Rows are points. Each copy is the shape, with its points in the same order, stretched, turned, moved and blurred by noise. Say if it was mirrored as well.

Shape (8 x 3)
[[-12.8  -4.2 -24.5]
 [  3.4  28.9  13.0]
 [ 28.2   7.7 -19.8]
 [ 14.6   8.7 -10.7]
 [  6.6   7.7  14.0]
 [ 21.7 -18.4 -18.1]
 [ -4.6   0.5  21.0]
 [-17.8 -22.0  -2.8]]
Copy 1 (8 x 3)
[[ 17.2  12.5  12.6]
 [-33.1  18.6  10.6]
 [-21.6 -16.6  36.8]
 [-12.9  -6.3  21.7]
 [-22.7   4.8  -3.9]
 [ -2.3 -24.3  12.6]
 [ -6.8  10.3 -14.6]
 [ 31.7   8.8 -14.4]]
Copy 1 is: only turned
Copy 2 (8 x 3)
[[-13.0 -11.2  21.3]
 [ -4.5  35.9 -10.0]
 [ 23.6  14.2   7.8]
 [  8.8  12.5   3.7]
 [  2.4   8.7 -10.3]
 [ 21.7 -19.3   9.2]
 [ -6.8  -4.3 -14.1]
 [-13.3 -33.1   7.2]]
Copy 2 is: mirrored

Shape (9 x 3)
[[ -4.1   4.3   2.4]
 [ -0.1   6.0 -29.9]
 [ 23.4 -22.5   8.0]
 [  0.3  11.7  -5.9]
 [ 20.3 -11.5  11.3]
 [  8.9  21.9  -6.5]
 [-10.2 -22.1   1.0]
 [  8.0 -13.9  12.8]
 [  5.8  14.4 -19.1]]
Copy 1 (9 x 3)
[[ -8.6  -0.9  -0.9]
 [  9.8   9.0 -37.6]
 [-10.0  34.2  25.7]
 [ -7.4  -0.6 -13.5]
 [-20.1  27.1  20.0]
 [-20.3   2.0 -24.2]
 [ 18.7   7.1  16.2]
 [ -7.5  13.2  20.1]
 [ -6.5   6.2 -34.7]]
Copy 1 is: only turned
Copy 2 (9 x 3)
[[ -0.6   1.6  -3.2]
 [-10.7  -6.1 -39.9]
 [ 37.0  18.1  -7.7]
 [ -0.5  -7.3 -16.4]
 [ 32.6  11.9  -6.0]
 [  7.2 -20.3 -19.7]
 [ -3.9  27.2  -2.9]
 [ 19.9  15.3   1.6]
 [  1.7 -14.3 -28.8]]
Copy 2 is: mirrored

Shape (7 x 4)
[[  4.4 -20.0  -2.1  24.9]
 [-12.2  24.3  14.4  24.0]
 [  2.0 -17.2 -17.5 -18.0]
 [-19.4 -11.9 -18.4 -14.0]
 [  4.0  -3.8   1.6  21.5]
 [  3.1 -22.5   8.0 -12.2]
 [-20.0   7.5  17.2  18.2]]
Copy 1 (7 x 4)
[[-23.5   3.5 -19.9  -9.3]
 [ -1.3  23.5  -1.0   3.2]
 [ -7.1 -18.9   2.6 -21.6]
 [-11.9  -5.2  22.4 -33.9]
 [-15.6   5.2 -15.3  -0.7]
 [  0.9 -13.6 -20.0 -23.3]
 [ -1.4  17.7  -0.7 -14.5]]
Copy 1 is: mirrored
Copy 2 (7 x 4)
[[-21.6  17.7 -19.4  -2.3]
 [ 18.6  -7.8 -24.6 -36.6]
 [-21.8  11.4  15.2  33.5]
 [ -3.2  19.3  19.2  27.3]
 [-10.0   5.9 -21.8 -10.6]
 [-24.1  13.2  19.5  14.4]
 [ 10.6   7.1  -9.4 -26.4]]
Copy 2 is: mirrored

Shape (8 x 4)
[[  4.7 -12.2 -13.0  31.5]
 [ -4.2  11.9  11.5   6.7]
 [ -6.3  -8.3  17.2  -3.5]
 [  8.7 -12.1  18.3   5.9]
 [-21.9   6.4  13.3 -13.2]
 [-14.6  23.4  -0.3  -4.8]
 [-20.8   8.5   2.6 -11.3]
 [ 23.6 -10.7 -23.4  20.4]]
Copy 1 (8 x 4)
[[ 10.2  13.8 -36.7 -28.6]
 [ 21.0  -9.2 -14.7   9.3]
 [ 21.3   0.9   8.6  -2.2]
 [ 24.6 -13.6   6.5 -11.9]
 [  8.2   7.5   2.0  16.5]
 [ -2.7  -0.6 -24.2  28.8]
 [ -1.8  11.9  -5.9  20.6]
 [ -8.4  -7.0 -29.2 -21.0]]
Copy 1 is: mirrored
Copy 2 (8 x 4)
[[ 26.1  29.9 -13.4 -10.3]
 [  6.7 -18.2  -7.2  -1.5]
 [ -2.4  -8.5  12.7  16.0]
 [ 18.5   7.0  12.6   9.6]
 [-22.1 -34.1   0.8  19.6]
 [-12.6 -34.4 -13.3  -4.2]
 [-23.7 -29.3  -3.0   9.6]
 [ 27.7  32.0  -9.2 -31.7]]
Copy 2 is: mirrored

Shape (9 x 6)
[[ -4.2  -0.1  10.1 -23.5 -17.2   3.6]
 [ -0.2 -16.2  -8.7  13.3   2.1  -0.5]
 [ -2.5  -1.5  12.6   7.5  -6.3  -3.1]
 [ -5.0 -13.5 -38.8  12.7  -4.0  27.9]
 [-11.4  17.9  12.0  11.3  -5.8   8.3]
 [ 12.2  -7.0   9.9   7.6  14.1  -2.1]
 [-10.8 -11.9 -21.9 -12.8  12.4   1.9]
 [ 41.5 -11.5  -7.2   7.1  10.6  59.3]
 [ 18.9  11.2   5.3   7.9  -0.9  -6.7]]
Copy 1 (9 x 6)
[[-17.4  -3.5  -9.3   5.1  14.9  -1.6]
 [  9.7  17.8   7.8   5.9  -1.0  19.2]
 [ -3.7  13.3  11.1   4.8  13.3   5.7]
 [ 40.8  -0.9  -5.8  10.8  -5.5  20.5]
 [  1.4  -3.0  13.1   4.6  17.0  -7.6]
 [-12.4   6.5  19.6   8.9   6.7  20.7]
 [  4.5  -5.3  -2.6  -5.6  -8.8  16.7]
 [ 23.0 -22.7   5.1  41.1  15.7  39.8]
 [-13.3   6.5  13.7  18.9   0.2   3.9]]
Copy 1 is: mirrored
Copy 2 (9 x 6)
[[  3.5  -7.1  -4.3  26.4  23.0 -19.6]
 [ 12.1 -11.0  -4.3  -3.3  -7.4  16.2]
 [ -4.7  -3.9  -0.2   1.8  -6.1 -12.5]
 [ 33.2 -27.9  19.4  25.8  13.1  35.4]
 [ -7.1  -7.3  20.1  10.7   3.7 -22.0]
 [ -4.4 -14.7  -5.6 -17.8  -5.0  -3.4]
 [ 25.4  -5.5  -5.3   2.4  22.5  16.9]
 [ 10.6 -78.2  16.4  27.2  13.0  20.0]
 [-32.9 -12.4   5.1  -2.0  -4.1 -12.1]]
Copy 2 is: only turned
Copy 3 (9 x 6)
[[ -5.8  -1.2 -10.4  -0.1   0.1 -19.0]
 [-15.2  -7.9  -0.7  10.8 -10.3  13.3]
 [ -3.5  -3.3  -7.6  -8.3  -5.6   0.8]
 [-29.6   7.3  12.6  35.6  15.4  22.6]
 [  5.6   4.2  -2.0  -9.0   9.6   8.0]
 [ -4.5 -12.7 -20.9   2.9 -13.9   7.9]
 [  0.2 -15.7   1.9  29.3  -2.8   2.2]
 [-39.4  12.8 -44.5  40.5  19.1  24.0]
 [ -0.5   8.7 -13.6  -7.2 -15.2   3.5]]
Copy 3 is: only turned
Copy 4 (9 x 6)
[[-19.1   4.3 -23.8 -14.6  -6.7   6.4]
 [ 16.1  21.8  12.9  19.7  -9.6   7.1]
 [  5.9  -1.4   2.0   5.1  -2.6  18.7]
 [ 27.2  44.7 -12.9  32.7  -8.7  -2.5]
 [ 23.3 -20.5  -9.6   2.8   6.9  28.4]
 [ -1.2  -1.2  14.6  17.7  -8.0   4.0]
 [  7.0  28.5  -4.6   1.4 -14.5 -27.9]
 [-12.7  14.9 -20.0  61.4 -16.2   4.2]
 [ -1.1  -5.1   8.4  13.3  16.6  10.8]]
Copy 4 is: mirrored

Shape (9 x 6)
[[ -2.7  11.6 -20.3  11.0 -13.5   3.5]
 [ -9.4 -30.2 -22.4  -5.2 -10.8  26.5]
 [ 20.3  -1.0  -0.1  12.2  16.5   3.9]
 [-11.9  -2.6 -20.3  11.1  -9.7 -15.3]
 [-10.6   4.2  50.6  -6.9   4.9  -0.9]
 [ -5.5   5.3  31.9 -18.7 -16.5  -2.3]
 [ 18.5 -35.8 -18.3   9.1 -11.8  13.6]
 [  3.3  -1.9 -23.8  -7.2   0.9  -6.9]
 [  6.2   2.4  -8.3   4.0  -5.7   2.1]]
Copy 1 (9 x 6)
[[ -9.1   6.9 -13.6  -4.1  37.2   8.4]
 [-32.7  22.6  16.8   3.7   7.1  15.6]
 [ 11.9  11.2   6.8  28.2  15.2 -12.5]
 [ -2.5  28.7  -5.0 -16.6  17.3  10.7]
 [ 25.0 -35.6  -2.0   6.8 -39.4  11.2]
 [ 15.8 -36.6   5.0 -21.1 -20.6   2.8]
 [-25.7  41.4  16.8   6.6  12.7 -16.0]
 [  3.1  19.0   9.5 -11.3  16.0   0.6]
 [  1.2   4.7  -2.3   0.2  17.7  -1.9]]
Copy 1 is: only turned
Copy 2 (9 x 6)
[[-28.4  -5.2  -9.0  -0.7  -7.4   2.1]
 [-26.4  -9.5   0.6  40.8  18.7  13.9]
 [ 13.1 -15.7 -12.1   6.4  -4.9 -11.1]
 [-12.1  -1.5   0.7   2.0  -8.5  23.9]
 [ 28.7   5.4  32.8 -15.7  18.0 -14.2]
 [  0.0  -5.1  38.0 -19.4   7.2 -14.7]
 [-11.7 -41.2 -11.6  14.2   9.0  12.5]
 [-19.4  -7.5   4.1  17.5 -15.6   6.8]
 [-10.3 -13.4  -2.9   0.4  -4.0  -2.9]]
Copy 2 is: only turned
Copy 3 (9 x 6)
[[ 10.6 -13.2  -9.0  -3.9 -30.3  -3.2]
 [-21.5  -5.7  26.5 -19.4 -12.1  17.3]
 [ 11.2  -8.7 -32.0   3.0  19.6  -3.9]
 [ -1.8  -1.0  -3.9  -0.2 -40.0 -14.8]
 [ 34.7  35.6 -18.1  15.0  37.5  10.2]
 [ 22.2  18.9  -5.2  26.9  17.9  15.6]
 [-39.5 -12.7 -10.3  -0.2  -8.3  11.6]
 [  2.6 -17.0   3.3   1.1 -11.8  -9.1]
 [  7.4  -9.7 -11.4   1.7  -7.8  -0.4]]
Copy 3 is: only turned
Copy 4 (9 x 6)
[[ -7.7  18.2   2.0  14.3 -21.3  -4.9]
 [ 33.5  36.7  26.0   7.4 -12.1   8.6]
 [ -8.8  -0.9 -14.5  -9.4   7.4   4.6]
 [  4.0  29.3  -1.1  25.3 -16.0  13.4]
 [ -6.0 -37.5  -2.7  13.3  10.7  -3.1]
 [ -6.2 -13.1  10.7  23.1  11.6 -11.7]
 [ 33.1  36.2   1.4   6.0   8.1  -6.6]
 [ -4.3  29.8   3.1   7.3   0.4  27.2]
 [ -3.2  12.5   1.2   7.8  -2.3   0.0]]
Copy 4 is: mirrored
